Rows are points. Each copy is the shape, with its points in the same order, turned, moved and blurred by noise. Say if it was mirrored as well.

Shape (9 x 3):
[[-4.60  0.42 -0.16]
 [ 1.15  0.62 -0.45]
 [-0.52  3.03 -1.45]
 [-0.61 -1.32  0.91]
 [-0.37  1.82  1.23]
 [ 0.12 -0.33  1.37]
 [ 0.96 -0.61 -1.01]
 [-0.90  1.15  0.72]
 [-2.86  2.05  0.77]]
Copy 1 (9 x 3):
[[ 1.57  3.18 -4.09]
 [ 0.08 -0.24  0.93]
 [ 2.55  2.24  0.87]
 [-0.79 -0.07 -2.34]
 [ 2.07 -0.59 -0.98]
 [-0.06 -1.21 -2.01]
 [-0.87  0.51  0.26]
 [ 1.41  0.31 -1.56]
 [ 3.17  1.53 -2.30]]
Copy 1 is: mirrored
Copy 2 (9 x 3):
[[-0.64 -4.67 -0.66]
 [ 1.65  0.47 -1.28]
 [ 0.93 -1.07 -4.03]
 [ 0.61 -0.85  0.97]
 [-0.81 -0.08 -1.75]
 [ 0.07  0.04  0.28]
 [ 2.68 -0.06 -0.42]
 [-0.19 -0.94 -1.21]
 [-1.46 -2.57 -2.05]]
Copy 2 is: only turned
Copy 3 (9 x 3):
[[-1.30 -2.95  3.32]
 [ 0.05  0.23 -0.87]
 [-2.67 -0.27 -0.46]
 [ 1.82 -0.50  1.22]
 [-0.97  1.11  1.55]
 [ 1.44  0.58  1.15]
 [ 0.76 -0.89 -1.07]
 [-0.93  0.29  1.63]
 [-1.84 -0.25  3.00]]
Copy 3 is: only turned
Copy 4 (9 x 3):
[[ 1.92  2.16  3.25]
 [-0.27 -0.71 -0.88]
 [-0.94  1.83 -0.72]
 [ 1.15 -1.98  1.37]
 [-1.54 -0.20  1.26]
 [-0.14 -2.03  1.13]
 [ 0.93 -1.59 -1.18]
 [-0.45 -0.13  1.18]
 [-0.56  1.59  2.61]]
Copy 4 is: mirrored

Shape (12 x 6):
[[-0.44 -0.77 -0.88 -2.28  0.07 -0.75]
 [ 0.66  2.02 -1.91  2.09 -1.30 -1.60]
 [-0.60 -1.58  0.68  0.04 -0.85  1.21]
 [ 2.23  1.65  1.39  1.40 -3.05 -2.07]
 [-2.09  0.42 -0.77 -0.39  0.33 -3.12]
 [ 0.21  1.92 -0.80  0.86 -0.51 -2.22]
 [-2.33 -1.27  0.13 -0.40  0.25  2.35]
 [-2.37 -0.55 -0.20  0.31  1.40  0.19]
 [-2.75 -0.39  1.15 -0.80 -1.15  2.23]
 [-0.03 -0.25 -0.79  1.00 -1.31 -2.59]
 [ 2.03  1.10  2.03  3.37  0.00 -0.73]
 [-1.52 -3.29  1.65  0.63 -0.71  0.99]]
Copy 1 (12 x 6):
[[-0.02 -1.46  0.60 -1.40 -0.56 -1.19]
 [ 3.46  1.33 -0.27  0.41 -1.70 -0.21]
 [-0.45 -1.65 -0.66  0.92  1.66 -1.23]
 [ 2.33  0.91  0.87  3.55 -2.48 -1.24]
 [ 1.27 -2.29 -0.49 -1.12 -2.50  0.48]
 [ 1.65  0.45 -0.21  0.56 -2.54 -0.33]
 [-1.48 -1.70 -2.47 -0.33  1.88 -1.09]
 [-0.55 -1.57 -2.05 -0.99  0.12  0.54]
 [-1.86 -1.92 -2.60  0.94  0.58 -2.38]
 [ 2.94 -1.07  0.44  0.63 -0.89  0.03]
 [ 0.70  1.93 -0.15  3.46 -0.94  1.68]
 [-0.79 -2.70 -0.85  1.79  2.73 -0.12]]
Copy 1 is: mirrored
Copy 2 (12 x 6):
[[ 0.12 -1.02  0.88 -0.94 -1.39  1.08]
 [ 1.56 -1.13 -2.38 -0.38  2.02 -2.14]
 [ 0.88  0.97  1.62  1.36 -0.76 -1.02]
 [ 0.71  0.96 -2.05 -1.71 -0.14 -4.79]
 [ 0.59 -2.49  1.45 -1.91  1.11 -0.89]
 [ 0.90 -0.96 -0.85 -1.62  1.83 -1.88]
 [ 1.99  0.67  2.87  1.54 -0.03  0.62]
 [ 1.03 -0.66  2.68  0.50  1.66  0.49]
 [ 3.30  1.10  2.90  0.48 -0.69  0.05]
 [ 0.18 -1.73 -0.15 -0.38  0.29 -2.61]
 [-0.42  2.43 -0.43  0.08  2.45 -3.88]
 [ 0.50  0.56  3.49  2.29 -1.21 -1.48]]
Copy 2 is: mirrored

Shape (13 x 9):
[[ 1.79 -1.24  1.10 -1.17  2.41 -0.61  0.21  1.61 -1.27]
 [ 2.18  0.37  1.03  0.55 -0.43 -1.77 -1.29  2.76  1.65]
 [-1.05  0.15  1.51 -2.47  0.54  2.33  0.10  2.01 -0.41]
 [ 0.54  2.66 -1.23  2.27  2.23  0.26  0.35  2.37 -0.35]
 [-1.49 -0.30 -1.82 -1.43  2.61 -0.85 -0.50 -1.08  1.71]
 [ 2.05  1.76  2.77  1.00 -1.15 -1.04 -0.20 -1.20  0.62]
 [-1.37 -0.28 -0.43  2.56 -2.06  0.85  2.94  0.77 -0.62]
 [-0.57  0.55  0.75  1.53 -0.63  2.38 -4.90  0.02 -1.82]
 [-0.99 -0.49 -0.59 -0.89 -0.68 -1.26 -0.30 -2.22 -0.97]
 [-0.51  1.53 -0.78 -2.55 -2.14 -0.51 -0.87 -1.48  2.31]
 [ 2.21 -1.26 -1.12 -0.80 -1.71 -0.86 -1.69 -1.87 -0.81]
 [ 0.78 -0.95  0.75  2.29  3.05 -1.80 -0.72  0.01 -1.15]
 [ 0.43 -1.43  1.03 -0.29 -0.05  2.13 -0.25  0.04 -0.50]]
Copy 1 (13 x 9):
[[-0.17 -1.10 -0.19  1.22 -0.39 -0.39  0.56  3.93  1.22]
 [-1.94  1.61 -0.47 -0.81  1.82 -1.36 -1.10  2.73  1.76]
 [ 0.13 -1.05  1.00  1.28 -1.14  2.35 -2.16  1.29  0.83]
 [-1.21  1.96 -3.05  0.62  0.83  1.74  0.24  2.50 -1.76]
 [ 3.47  1.43  0.14  1.31  0.13 -0.89  0.19  0.66 -0.60]
 [-2.43  1.63  1.42 -3.07 -0.62 -0.60  1.38  1.13  0.56]
 [-1.20 -2.24 -2.28 -2.07  0.90  1.24 -0.14 -1.29 -1.70]
 [-2.73  1.11  3.48  1.94  3.02  2.10  0.57  0.34 -1.45]
 [ 1.97 -1.08  2.04 -1.42  0.87 -0.02  1.22  0.52 -1.34]
 [ 1.86  1.75  2.64 -2.28  0.41 -0.88 -2.22 -0.04 -1.06]
 [-0.16 -0.91  2.99 -1.04  1.45 -2.53  0.55  2.14 -1.90]
 [-0.58  0.20 -1.02  1.11  1.23 -0.57  3.80  2.16  0.55]
 [-1.33 -1.54  1.30  0.92 -0.41  0.15 -0.40  0.36 -0.26]]
Copy 1 is: only turned
Copy 2 (13 x 9):
[[ 0.62  0.87 -2.32 -1.49  1.96  1.39  0.00 -0.26  2.68]
 [ 3.68 -1.01 -1.14 -1.25  0.04 -0.69 -0.12  1.44  1.41]
 [-0.45  1.32 -2.42  1.15  0.26  1.27 -3.03 -0.08  0.47]
 [ 1.14  0.75 -0.80  0.60  3.55 -1.37  1.14  1.96 -0.66]
 [-0.71  0.39 -0.44  2.48 -0.72 -0.90  1.44 -1.79  1.69]
 [ 1.07 -1.21  0.95 -3.20  0.75 -1.45 -1.50 -0.78 -0.12]
 [ 1.44  1.67  3.09  0.85  1.24  2.28 -0.80  0.32 -2.25]
 [-1.89 -2.91 -2.98 -0.94 -0.27  1.21 -0.27  1.98 -2.50]
 [-0.79  0.73  0.21 -0.66 -0.97  0.54  1.03 -2.57 -0.51]
 [ 0.24  1.09  0.27 -0.30 -3.25 -2.20 -0.75 -1.32 -0.15]
 [-0.53  0.14 -0.20 -3.33 -2.34  1.04  1.68 -0.48  0.64]
 [ 0.41 -1.57 -0.61 -0.86  3.39  1.30  2.37 -0.56  1.54]
 [-0.91 -0.32 -0.27 -0.84 -0.01  2.21 -1.63  0.23  0.84]]
Copy 2 is: mirrored
Copy 3 (13 x 9):
[[ 0.36  0.20 -0.27 -0.05  3.13 -1.64 -0.55  0.54 -2.12]
 [ 3.41  1.64  0.03  1.29  2.44 -2.65  0.61 -0.63  0.36]
 [-0.46  2.35  0.76 -0.17 -0.35 -0.45 -2.60  1.65 -0.99]
 [ 1.53  0.03  2.81  2.28  0.79 -0.56  2.21  2.20 -0.93]
 [ 1.46 -0.22  1.07 -1.12  2.80  3.19 -0.62  0.62  1.18]
 [ 1.19  0.93  0.31  0.70 -0.25 -1.54  1.50 -3.85  0.21]
 [ 0.78 -2.47  0.14  2.17 -2.44 -1.11 -0.51  1.30  1.75]
 [ 5.14  0.25  3.14 -1.02 -1.95 -0.91 -1.47 -0.91 -2.68]
 [ 1.68 -0.92 -1.12 -0.99 -0.14  2.14 -0.45 -1.31 -0.14]
 [ 2.37  2.53 -0.52 -1.31 -0.43  2.19  0.11 -0.99  2.49]
 [ 3.44 -0.67 -1.85 -3.04  0.24  0.06  0.78 -1.33 -0.03]
 [ 1.85 -2.64  1.27  0.95  2.67 -0.47  0.26 -1.33 -2.03]
 [ 0.82 -0.37  0.75 -1.41 -0.59 -1.51 -1.85 -0.03 -0.69]]
Copy 3 is: only turned
Copy 4 (13 x 9):
[[ 1.29  0.56  0.19 -1.03 -0.23  0.47 -0.86  2.22  1.79]
 [ 0.32  0.12 -1.76  2.74 -2.18 -0.12  0.51  1.82  1.20]
 [ 0.26  3.53  0.06 -0.52 -1.05 -0.64 -2.16 -0.25 -0.59]
 [-0.95  1.69  0.69  1.41  1.31 -2.65  1.31  0.26  2.36]
 [-2.53  1.63  2.73  0.40 -0.16  2.23  0.19  0.78 -0.27]
 [ 1.62 -1.65 -0.86  3.03 -0.89  0.68  0.12 -1.97  0.37]
 [-1.54  0.47 -2.68  0.70  3.35 -1.29  0.11 -0.85 -2.21]
 [ 1.52  4.56 -0.78  4.71  1.66  1.54 -2.28 -1.73  1.06]
 [ 0.18  0.62  0.93  1.54  1.56  3.39  0.18 -0.21 -1.72]
 [-0.67  1.81  0.69  1.93 -2.29  3.03  1.92 -1.57 -2.29]
 [ 1.23  1.04 -1.53  0.92  0.46  4.57  0.78 -0.36  0.34]
 [-0.04 -1.06  0.92  1.85  2.09  0.79 -1.24  1.91  2.23]
 [-0.21  1.86 -0.99  0.05  0.63  0.92 -2.25 -0.99  0.08]]
Copy 4 is: mirrored
